Each point is reached from the start by the listed moves, each made 0, 1 or 2 times, or once backwards (-1), plus a little noise. Say if it took an odd or an even number of moves. Then give how often each move was made.

Moves:
(1): [29, 13, 19, 4, -1, -7]
(2): [-24, 33, 12, -19, -10, -4]
(3): [-15, -21, 7, 2, -8, -17]
Start: [-16, -6, -3, -10, 32, -13]
Points:
[-95, 19, 33, -45, -7, -54] -> even (0, 2, 2)
[12, -25, 48, -2, 15, -59] -> even (2, 0, 2)
[39, -27, 6, 10, 42, -16] -> even (1, -1, 0)

Moves:
(1): [10, 20, 3, -3, -9, -5, 1, -7, -10, 1, 0, -3, -10]
(2): [-11, 22, 4, 16, -4, 12, 6, -10, 4, -4, -1, 1, 9]
(3): [-9, 0, 19, -1, -9, 8, -2, -9, 0, 14, -1, -7, 1]
(4): [7, -8, 5, 16, 5, 5, -2, 6, 2, -5, -2, -2, -4]
(5): [-9, 2, 6, 2, 37, -6, -11, 2, 6, 0, 3, -13, -2]
(6): [8, -3, -5, -13, 3, 22, -4, -9, 1, 2, 5, 4, -2]
(7): [-6, 8, 7, 2, 3, 6, 19, 13, 2, -10, -9, 2, -12]
(8): [-6, 4, 3, 2, 4, 1, 0, 12, -4, -4, 9, 4, 5]
(9): [15, 0, 5, -6, 3, 3, 4, -1, 9, 11, -6, 0, 19]
(10): [-1, 1, -14, 2, 8, -6, -5, 2, 5, 19, -1, 7, -6]
(11): [-2, 1, 6, 3, -3, 2, 15, -11, 6, 10, 12, -8, 4]
Start: [3, 2, -11, -3, -3, 9, 6, -11, -1, 2, 10, 5, 3]
Points:
[-95, 62, 64, 41, 18, 35, 58, 3, 20, 5, 18, -13, 30] -> odd (-1, 2, 2, -1, 1, -1, 2, 2, 0, 0, 1)
[-5, 49, 26, 23, -15, 58, 68, -44, 22, 33, 10, -11, -33] -> odd (1, 1, 1, 1, 0, 1, 2, -1, 0, 1, 2)
[31, 29, -41, 5, -35, 58, 2, -48, 0, 52, 39, 32, 3] -> odd (1, 1, 0, 1, -1, 2, -1, 1, 0, 2, 1)
[-62, 49, -43, 33, 49, 13, 28, -8, 31, 12, 18, 15, -10] -> odd (-1, 2, -1, -1, 1, 0, 1, 0, -1, 2, 1)
[-12, 81, -3, 24, 1, 52, 48, -9, -2, -29, 33, 19, 11] -> odd (1, 2, -1, 0, 0, 1, 1, 2, 0, 0, 1)
[-33, 34, -2, 36, 49, 13, 11, -1, 38, 4, -33, 8, 20] -> even (-1, 2, 0, 0, 1, -1, 1, -1, 1, 1, -1)
